Each row of a before or after table is a point. One or more steps were done to the points. Then noise was added and the rows were shuffled. The steps act on how far a point lies along the listed directions, d1 being the first. What was done? A step turns or swaps two directions, mirrors them in a line or flattens them onto one, adds a multiple of one to another, or multiplies one. Angles are multiples of 10 degrees, from the lower direction toward the higher: turns from -170 to 170, lines from 10 to 170 but not 90. Use the fewest steps. Two steps may share a direction if one is a turn and the other turns, adds or multiplies; they go together, in the order done. Otherwise the lowest direction goes first.

Directions:
(1): [  6 -48 -12]
(2): [40 -3 29]
(3): [-29 -13  38]
Before (10 x 3)
[[-21 -55 -10]
 [  1  37 -21]
 [-49  -4   5]
 [-14  13  24]
 [ 18 -14 -19]
 [ 52 -15  20]
 [  8  13   0]
 [ -3 -13 -17]
 [  1  -8  60]
 [-21  37   8]]
After (10 x 3)
[[-17  16 -14]
 [ -3   0  11]
 [ 11  15 -45]
 [  4  31  -4]
 [-60   2 -20]
 [ 22  23  22]
 [ 12 -28 -33]
 [ 20  -4   0]
 [-35 -28  36]
 [ 10 -17  17]]
Steps: multiply d1 by 0.7; turn d2 and d3 by 110 degrees

Directions:
(1): [-33 -11 -21 -23  51 -14]
(2): [ 30  11 -46 -40 -16  -4]
(3): [ 16 -47  12  -6 -11 -46]
Before (12 x 6)
[[ -3  18  -9  -3   3  15]
 [ 11  11 -14  -7  -3  14]
 [  2  -3   8   4   7 -13]
 [  4  -8  18   1  -1  -5]
 [-16 -13   2 -10  20  -6]
 [ -9  13  -5   2  12  13]
 [  8 -12  21  21  -8 -19]
 [  1  -6  21  15  -2   3]
 [ -1  20 -25 -11   4   9]
 [ -4  15 -15  -6  -2  19]
 [  5 -12  11  18 -14  -8]
 [  4  12 -19  -9  -7   9]]
After (12 x 6)
[[  3 -18   5  -3   0 -19]
 [ -1 -18 -11 -15  16 -20]
 [ -1  14  -7  -4  13  -1]
 [ -4 -17  14  14  -5 -10]
 [ -3 -25   6   2  -3 -13]
 [ 11  15   2  -4 -10  13]
 [ 28  15  -2  -2 -27  15]
 [ 24  22  -2  20 -40  20]
 [ 27  37  -3  15 -33  23]
 [  8 -15  19  14  -8  -6]
 [-37  -9 -28 -36  60  -8]
 [-17 -24   8   1  19 -26]]
Steps: multiply d1 by 3; turn d2 and d3 by 170 degrees

Directions:
(1): [-44  14   0 -60  21  -6 -23  -3   9]
(2): [-36  20  -2  30  19   8  37 -16  46]
(3): [ 24  17   4 -32  28  13  56  -6 -28]
(4): [ -4 -48  23 -15 -16 -12  15 -55   6]
Before (11 x 9)
[[ 12  -7  -9  44   1  12  13   9  11]
 [ -2   0   5   3   7   8   8  -7  10]
 [-21  11  -1  -4  11   7  -2  -5  14]
 [ -9  11   1   4   5   2  15   8   9]
 [ 17   1   0  27  -6  -3  -1   9   2]
 [ 15   9  -6  37   2  -9  -4  23  -2]
 [-17  10   4 -16  15  -7   2  -3   6]
 [ -6   8   1 -36  23   4  12 -12  -2]
 [  2   0  -6  28  -8   2 -16  17   4]
 [ -1 -10   1  43 -14   2  18 -13  19]
 [ 10 -14  -4  37 -13  -6  -1 -12  18]]
After (11 x 9)
[[ -6  -8   9  -4   4   5  10 -17  12]
 [-13   0   7  -5   4  -2  16  -5  12]
 [ 23 -27   0  53 -23  -7   8 -21  16]
 [ 16  -4  -6  48 -14   4  -8  18   1]
 [  6 -32   9  50 -25  -2  29 -33  20]
 [-20  -2   6  -5   6   4   3 -19  15]
 [ 22   0   0  34  -8  -1   2   9   0]
 [-23  11   2 -59  31   1   5 -15   2]
 [ 21   6  -6  46  -2  -9   0  23  -3]
 [ 16 -21  -3  46  -5   9  19  -6  12]
 [-21   4   7 -24  14  -9   2 -10   7]]
Steps: add 1 times d3 to d1; add 1 times d2 to d4

Directions:
(1): [-13  59  -6  -9 -40  33 -28  20  -1   7   1 -14]
(2): [  0 -24 -12  24 -36  16  19  39  35 -21   9  35]
(3): [-35 -18  -3  -7  12  60  23 -23  -9  31  16  12]
Before (11 x 12)
[[ -1  -5 -10   9  -9  -4   3   8   7  -9   1   4]
 [ -5 -17  -5  11 -16  12   9  11  18   3   1  22]
 [  2 -17   7   1   1 -11  13   7   4 -18  -3  16]
 [  7 -54  -1   6  25  -4  17 -15   2  -5   6  16]
 [-25  -4  -4  -6  -4  45   3   4 -13  13  15  -1]
 [ -1  35 -11   5 -33   3 -16  22   5 -10   8  -2]
 [-16 -27   1  -5   4  37  22 -19   1  15   8  27]
 [ -6  18   1 -14   3   0 -14   2  -1   1 -14  -4]
 [-22  10  -2 -18   6  35 -11 -29 -13  20   9 -10]
 [ 15 -11  -9   1   3  -7  17   9   7  -4  -3   0]
 [  2  11  -1  -5  13  -2  -7  -4 -11   8  -2  -4]]
After (11 x 12)
[[ 17  -8  -5  -5  16 -14  12  -4  -4   2  -5  -9]
 [ 22 -20   0  13 -20 -21   6  19  24 -27  -5  29]
 [ -6   1  -6   1   4  17   4   3  -2   8   4  10]
 [ 16   5   2   4  -5 -33 -14   6   7  -7 -13  -2]
 [  3   5  -7  10 -32   7  -9  43   9 -21   6   4]
 [-16  11  -2 -13  -3  21  -7   3   4   6  -9   5]
 [  5 -12  11  -7  17 -25   6  -8  -8 -12  -8   2]
 [ 23 -60   1  11  27 -35  14  -9   7 -18   1  15]
 [-11  -3 -13   7 -37  31  -3  20  24 -11  11  18]
 [ -7  55  -7 -10 -20   8 -27   2 -15   5   5 -21]
 [  3   5  -5   0   3 -16  -5  -4  -4  -4  -4 -10]]
Steps: multiply d1 by 1.3; turn d2 and d3 by -110 degrees

Directions:
(1): [ 18 -15 -15  33  31 -14 -10 -10  45   3 -32 -23   1  41 -19  17 -56 -51]
(2): [-38 -31 -49 -31  -4  45  27  29 -13  34  46   7   7  16  -9  -4 -35 -23]
Before (9 x 18)
[[  2  13   7  -4 -14  16   5  12 -11   4   7   4   4 -16  22  -9  33  28]
 [  6  13  16  -8   6 -14   2  -5 -12  -7  -9   1  -9 -12  11   1  31  18]
 [ 32  12  28  30   2 -26  -9 -15   4 -33 -25   7 -12   4  -1   6  15  -2]
 [-18 -16  -7   5  12   8   9   4  19   7   6 -15  10  21  -8   9 -31 -17]
 [-40 -40 -51 -29 -19  46  32  18 -19  34  39  14   8   4  -5  -4 -18  -2]
 [ 15  10  22  20  -5 -14 -17 -21   0 -11 -33   0   2  -9  -2   5  17   4]
 [-34 -14 -33 -42 -31  41  24  35 -44  27  60  15   1 -11  14  -1  -5  -2]
 [-17  -8  -2   3  -6   0  17   7  -3   4   4  19   5  10   2  -3   1   3]
 [  1 -24 -24   0  12  13   4   4  11  21   0  -7   4  32 -19  -3 -31 -21]]
After (9 x 18)
[[-32 -11  -4 -14  -4  21  16  13 -10   9  28   1  10  -1   3   1  -4  10]
 [-11   1  10   7  -6  -4  13   4  -5  -4  -3  21   5   3   5  -5  13  13]
 [ 24  19  21  22   0  -6 -12  -4  16  -5 -22  -6   1  -5  16  -1  22  15]
 [ 15   5  11  10  21 -22  -3 -13  11  -7 -27 -13 -10  11   2  10   5  -8]
 [-18   0   8 -23 -39  14  14  -1 -40   0  17  26   1 -41  18 -12  58  59]
 [ 20 -11  -7  29  12  -7   2  -4  17 -11 -10   0  -6  33 -13   9 -31 -40]
 [-16 -17 -18 -25  -8  25  13  11 -22  22  27   9   5   6  -7 -15   4  12]
 [  6  29  32 -19 -38  -6  -8   1 -44 -17  15  14  -6 -47  31  -3  58  48]
 [  8  -9  -7  21   9  -1 -11 -15  14   4 -28  -9   7  15 -13  12 -22 -27]]
Steps: turn d1 and d2 by 80 degrees

Directions:
(1): [-42  -2  24  -5 -20  16 -12  31  35  19  12 -45 -56 -17  -3 -51 -30  23
 -50 -23  -5 -21 -32 -10]
(2): [ 37  49   5  24  35  39   7   4   8  40  12  53 -31 -35   8  -2 -18  28
  14  32 -46   0 -23  29]
(3): [ 30 -12  10 -24 -14 -40 -11 -38  37  -2  38 -14 -42   6 -11  16  58  -8
 -16 -12 -52  48  -9  24]
(4): [ 15  -5  18  12  -9  36  23 -29 -12  45 -32 -43  14  42  19  12 -15  43
  22 -26 -18  56 -19 -41]
Before (9 x 24)
[[  0  -8   6  -6  -2 -10  -2 -12   8  -4   0 -18  -7  -1   0   0  10  -2
   -5  -7   0  13  -1  -5]
 [ 18   4  -6  -3   0 -19  -5 -10   4  -8   6  14  -3  -1   1  12  20 -13
    8  10 -10   8  12  13]
 [  0   1  -5   0  -2  -4 -10   1   6   3  -1  -7 -12  -2   5  -2   3  -2
    0  -1   3  -5  -3   8]
 [-14   5   1   5   0  11  -7  22 -12   0  -9  -2   3  -7  -2 -12 -22   2
    3   3  14 -19  -2  -2]
 [ 18   9  -5   5  10  -3  13 -18   1   9   4  18   6  -3   6  15   7   2
   17  15 -16  14  -3  11]
 [  4   1  -4   4   8  12   3   7  -2   0   1   6   0  -4   1   1  -5   2
    2   5  -5   3  -3  -2]
 [  0   6   4   2  -5   3   3  -6   0   5   0  -8  -4   6  -2   3   2   5
    5 -10  -5  10  -3  -4]
 [ 11   4   9   0   7  14   2 -16   5  18   1 -10 -15   4   9   7   8  10
    6  -3 -23  20 -10  -4]
 [ 16  -1   0   7   3  12   9 -10 -12   8 -14   1  21  13   3  13  -2   4
   21   5   3  15  10  -8]]
After (9 x 24)
[[  4   3  -5   6   9  13   4   7  -6   0  -1   5   4  -3   2   2 -10   3
    3   6  -2   2  -2  -5]
 [ -3   2  -4  -3  -3  -6 -14   1  10   2   2  -5 -18  -6   2  -4   4  -5
   -5  -2   3  -8  -2  11]
 [ 34   0  13   1   6  18  15 -44  -3  32 -10 -23  -3  30  17  29  20  22
   29 -12 -38  61 -12 -17]
 [ 12   6   7   5  -6   8   9 -21  -5  13  -7 -13   5  20   3  13   4  12
   18 -16 -12  29  -5 -13]
 [ 27   0   0  15   6  25  20 -23 -27  19 -32  -2  43  30  10  28  -4  14
   44   2   4  35  13 -21]
 [ 25   8  -6   3  10  -9  13 -26   5   8   7  16   4   0   6  20  16   1
   18  13 -22  23  -4  13]
 [-26   8   0   9   3  22  -5  39 -18  -3 -18   5  12 -14  -1 -21 -40   3
    3   7  30 -37   1  -7]
 [ 10 -10  10  -8  -3 -12   2 -25  10   1   0 -23  -9   7  -1   8  19   0
   -2 -11 -10  31  -3  -5]
 [ 15   3  -6 -14  -3 -37 -15  -5  21 -20  24  21 -25 -18  -7   5  32 -24
  -10  13 -17  -3  13  30]]
Steps: multiply d4 by 3; turn d1 and d4 by 20 degrees; multiply d3 by 2
